Each point is reached from the start by the listed moves, each made once or not at all, plus a little noise. Is the number of moves made odd or even? Then give how often each move was made.

Moves:
(1): [  9  32 -21  17]
(2): [ 19 -12  36  22]
(3): [ 45  16 -13  -8]
Start: [ 4 15 14 17]
Points:
[76 50 17 48] => odd (1, 1, 1)
[ 4 14 16 15] => even (0, 0, 0)
[35 39 27 57] => even (1, 1, 0)

Moves:
(1): [  9 -12   4   4   5   0  14  -6 -12 -25]
(2): [ 29  10  -4 -17   3  -5  -4   8  -3  -7]
(3): [ 9 25 10  2  4  9 -7  1 -1  1]
(4): [-12  -3  11  -6  -1   8 -14  12   3  -6]
(5): [-16   7  -4 -14  38  -3   1 -25  10  -9]
(6): [17 -5 -5 11 13 23 15  8 20  2]
(7): [-18  19  -2  -6  -2  -4  38   5  14   3]
(8): [ 16 -15  37  -4  11 -16   8   4  -1  11]
(9): [  4   9  -9  41  14 -13 -11  12   0   3]
Start: [ 11   6  12   4  14   6   5  -1 -11 -13]
Points:
[19 38 49 -8 78 14 61 -9 32 -5] => odd (0, 0, 1, 0, 1, 1, 1, 1, 0)
[ 40  -7  37  42  95  -6  30  -7   6 -31] => odd (1, 0, 0, 0, 1, 1, 0, 1, 1)
[ 11   9   5   0  64  26  21 -18  17 -20] => even (0, 0, 0, 0, 1, 1, 0, 0, 0)
[ 61  12  35  25  41 -29  -2  22 -14  -6] => odd (0, 1, 0, 0, 0, 0, 0, 1, 1)

Moves:
(1): [ -2   0   6  -5  20 -10   4   9   8 -17  14 -11   0  -3 -12]
(2): [ -8  25  -8   4 -10   9   4  17  -6  11  -5 -12  -3   0   7]
(3): [  1   5   3  17 -40   0 -15   1  -7   3  -5  -4  -1  -1  16]
(4): [ -8   3  -5  -2 -17   4 -15  -1  -6   1 -15  12  -3   6   6]
(5): [-12   8 -28 -15 -12 -26  -6 -28   9  -4  -1 -24  -1 -11   5]
(6): [  0 -13  -3   1  14   1 -10   6   8   1 -18  -3  -8  -2  -4]
(7): [  6 -10 -10  -7  -3 -28   0  -8   8   3 -14  -2  -9  -6 -25]
(8): [  3  20   0   2   6  12  13  14 -14  -6  -7  -2   2  -9  15]
(9): [ 26   5 -16 -16 -24 -12   5 -17  20 -10  -8 -17  -3   5 -22]
(10): [ -1 -13   6   3   7 -26 -13  -1  12   8 -11  -2   2  12   0]
(11): [-11 -16  25  31   9  -8 -18 -13   4  -6   1   9   3  21  -1]
(12): [  5  13   5  -5  27 -12   1  -7  -6  -1  29 -14 -16  -5  -2]
(13): [  0  -3  10  -4   5   8 -10   6 -13  -1  -9  -6   3   2  -7]
(14): [ 3 -7 -9  4 -5 -5 -1  2 -4  1 -3  0 -2  8  0]
Start: [  2 -26  11  11  -5   1  -3   9  -4  -3  -4  16   7  -8 -18]
Points:
[ 14  17  -1   7 -52  13 -27  44 -13 -22 -56 -26  -8 -10 -20] => even (1, 1, 1, 1, 0, 1, 0, 1, 1, 0, 0, 0, 1, 0)
[ 13 -31   1  30 -38 -46 -20  16  -7   7 -44   6  -2  -2 -13] => odd (0, 0, 1, 0, 0, 0, 1, 1, 0, 1, 0, 0, 0, 1)
[  2 -50 -15   7  -5 -95 -47 -17  42 -16 -58 -49 -10  18 -75] => even (1, 1, 0, 0, 1, 1, 1, 0, 1, 1, 1, 0, 1, 1)
[ -3  -5  -9  -1 -28 -43 -16   3 -12 -24 -29 -32  -1 -35 -26] => even (1, 0, 1, 0, 1, 0, 1, 1, 0, 0, 0, 0, 1, 0)
[ 23 -16 -24   3 -30  -6  -5  17  13  -1 -38 -15 -10   3 -36] => even (0, 1, 0, 0, 0, 1, 0, 0, 1, 0, 0, 0, 0, 1)
[ 13 -17  11  28 -46 -38 -61  -6  -2  -3 -48 -21 -31  14 -49] => odd (0, 1, 1, 1, 0, 1, 1, 0, 1, 0, 1, 1, 1, 0)

Moves:
(1): [ -2  -8   9 -20  -7 -11  -5  20 -22   3 -10 -11  17  19  14   0  -6   3
   0  22   5   6  19   2]
(2): [  3 -22   5  -8 -10 -11  -9  -9   7  -3  -1   2 -14   5 -26   2  -7 -28
  12  -5 -18 -13  -5 -11]
(3): [-16  20  -3   1   5  25  15   6 -23  10  -4   4  16   5  11   3   8   5
   6   1   3  14  23  -3]
(4): [ 13   4 -13   9 -13 -11  -2   8  -9  -3   4   4 -16 -11  10   8  12  12
  12  11  -6  -2   1 -14]
(5): [-15  -7   0 -17  -9   9   5  -8  -6 -16  -4  -1  13   3   0   3  19  21
  10   4  -3 -21   1  -6]
(6): [-14 -10   1  -3   2 -22   3   6   1  12   9 -17  25  -5   6 -14  11  14
 -10 -15   4   4 -10  -6]
(7): [ -7  13 -10  -3   7   1  -8   3  13   5   9   0  -6  -1   1  -3  -6  -4
 -13   6  -1   0  17   4]
(8): [ -2   0  -8  10  -8   4  -5   1  -5   4   7 -14  19  -5 -16  -3 -11  21
   6  27  -5  -7   4  -3]
(9): [-19   9  -7  15  -1 -18  -5   2 -11   1  12   8   3   9  -5 -12  11  -2
   4  13   3  26  -2  11]
(10): [  2  -9  -4  -1  11  -8   5 -18  -1 -14 -17  -7  -7  13   4   3  27 -25
  18 -10   3  -4   9  -7]
(11): [ -4  25  -4   3  -2  -8   9  23 -17 -14 -13 -22 -15  -7 -19 -15  -9 -30
   8  -1 -19   0 -15   6]
(12): [ -5  -1   3   5   1   5   6  -9  -8 -15   4  -8   3   5   1 -20   6  -3
   9   3   3 -16  24  -1]
(13): [  3   0   1  17  -4 -12  21   6   3 -13 -13   2 -21   7  -3  -5  12  -3
  -2  -6  -6  -7  11 -18]
(14): [-15  11   9   1 -13  -7 -10  13  18   9  22  -5   0  11   0  -1  -6   4
 -15  21 -12  10 -12  -1]
(15): [  7  -9   4   2   4  -4 -15   8   4   1 -15   0  -3  -8   3  -4  -5 -13
 -16   9 -10  18  19  -3]
(16): [ 18 -14  -4 -13 -10   9 -13   0   7 -11  -4  -8   9  -7 -12  10  -7   2
 -29  -4  -3   6  -6  -9]
(17): [  6  20   1  12 -10 -25  -2 -21  -9 -11  14  -3  17  10  -6   2   8 -14
  -9   3  -4 -15  18  23]
(18): [  8 -17  22 -16  -8   1  -8  -8 -20  11 -11   9  16  10 -14 -12  10  -6
  -2  26  28   5   2  -3]
(19): [-14  -3  -3  12 -17   2   3  -3   9   2  -6  -9  -6  -5  -6 -13 -10  -2
  -9   4  -6  13   8  -1]
(20): [ 10   4  -9  17  -8  -1  13 -14  -7  12   0   9   5   7  -3   0  -5  12
 -18   1  -9  -2 -18  -6]
(21): [-17  12   3   5   3  -5   4  -8   0   0   3   5  -4   6  -2   6 -12 -14
  -3   8  -6  -1  -3  -6]
(22): [ -7  11 -12   8  13  -1   2   8   3  12   9   7   8   2  14  13   1 -10
  -3 -13   2 -22 -17   7]
(23): [ -2   3  13   0  -4 -13  -7   9  11  -3 -23   2   4  14   8 -13 -13 -11
  16 -15  -2  15   3  -3]
(24): [  2   0   1  20   1 -12 -19  -2 -11  14 -10  -3   0   1  -1   1 -11   7
   8  -7  -3  -3  -4  -4]
Start: [ -2   5  16 -13  13  14 -21  20  19   5  -2   7   7  -5   8  20   8  19
   8 -11   2  14   1  14]
Points:
[-42  36  12  44 -63 -67 -17   8 -86 -25 -63 -33  35  74 -42 -53  45 -29
  67  64 -36   2  95 -20] => even (1, 1, 1, 1, 1, 0, 1, 1, 1, 1, 1, 1, 1, 0, 0, 0, 1, 1, 1, 1, 0, 0, 1, 1)
[-56  20  32 -18 -27 -58 -14  36 -12 -28 -17 -31  82  72  25  -3  71  14
  -3   1  -9  48  54  -3] => odd (1, 0, 1, 0, 1, 1, 0, 0, 1, 1, 0, 0, 1, 1, 0, 1, 1, 0, 0, 0, 0, 0, 1, 0)
[ -2  -3  44   2 -70 -10 -67  16   2  -3 -15 -19  51  18 -39 -21  -6 -16
  -7  69 -30  41  78 -16] => even (0, 1, 1, 1, 0, 0, 0, 1, 0, 0, 0, 1, 0, 1, 1, 1, 1, 1, 1, 0, 0, 0, 1, 0)
[-19  -3  30   6 -46 -59 -23  19  17   5 -21 -15  37  45  -6   4  54 -45
  -4 -13 -14  16  25 -34] => odd (0, 1, 1, 1, 0, 1, 0, 0, 0, 1, 0, 0, 1, 1, 0, 1, 1, 1, 1, 0, 0, 1, 1, 0)
[-22  18  13  18   0 -30 -12  16  29   3 -48  19 -24  31  19   4  30 -45
  22   1   9   9  33 -28] => odd (0, 0, 0, 1, 0, 0, 1, 0, 0, 1, 0, 0, 1, 0, 0, 0, 0, 1, 1, 0, 1, 1, 1, 0)
[-49  60  45  24 -26 -65 -38  29 -19 -25 -14 -15  21  58 -31 -54  29 -23
  23  35 -15   8  43  20] => odd (0, 0, 0, 0, 1, 0, 1, 0, 1, 0, 1, 1, 1, 1, 0, 0, 1, 1, 0, 0, 0, 0, 1, 1)
[-72  43  24   0 -25 -16 -55  67  -9  20 -32 -37  52   8   7 -29  -4 -11
 -20  25 -28  32  31 -29] => even (0, 0, 1, 1, 1, 1, 1, 0, 0, 0, 1, 1, 0, 1, 1, 1, 0, 1, 1, 0, 1, 1, 1, 1)
[-42  45  -9  24 -28 -15 -23 -17 -68  35 -17  -5  79  50  13  28  33  25
  14  70  -2 -25  61  -3] => even (1, 0, 1, 1, 1, 0, 1, 1, 0, 1, 0, 0, 0, 0, 0, 0, 1, 1, 1, 1, 1, 1, 0, 1)
